Rows are points. To make a cloud, some directions were put in groups of two or more. Within a group, all points are equally far from the middle, so they leave a hole (a ring in 2 directions, a hollow ball in 3). The other directions are filled evenly. Then the cloud was stretched, turned, moved and blurred a little. How many holes are there, and how many directions does each take, smallest first?

Cloud (22 x 3):
[[ 22  10 -56]
 [-13  26  41]
 [  5  21  41]
 [-39 -10 -50]
 [ 19  19  34]
 [-49  19 -34]
 [  7 -18 -59]
 [ 14  50 -30]
 [-15  17  44]
 [ 29 -31  -9]
 [-60   3 -12]
 [ 21  47   6]
 [ -2  39 -50]
 [ 30  38   7]
 [-26 -34  27]
 [-36  20  34]
 [-34 -16 -52]
 [ 29  41   4]
 [-36 -42  10]
 [-10 -38 -47]
 [-12  55   6]
 [-50  29   6]]
Holes: 1 (3)

Cloud, 31 rows:
[[-15  16 -39 -27]
 [ 25   7 -54   1]
 [-16  19 -39   9]
 [-21 -25   3   0]
 [ 32  -2   4  39]
 [ 60  35  -8   0]
 [ 15   7 -50  14]
 [-16  17 -47  -6]
 [ 30 -22  -8 -20]
 [-11  12 -17 -39]
 [ 21  40  -7  31]
 [ 36  54  -2   9]
 [  8  13  49   1]
 [ 56  17  23  20]
 [ 11  36 -37 -30]
 [  2  34  30 -21]
 [-29  12 -29  -1]
 [ 38   5  44   9]
 [-15  15 -32 -31]
 [ 20  17 -22  36]
 [ -1  16  47   2]
 [ 15  29 -18  34]
 [ 53  17 -33 -12]
 [  2  34  32 -17]
 [ 25   3  48  12]
 [ 14  30 -49 -23]
 [ 26 -13 -10  34]
 [ -6  18 -45  10]
 [ 32  -5  13  37]
 [  3  42  24 -20]
 [ -9  34 -13  23]]
Holes: 2 (2, 2)
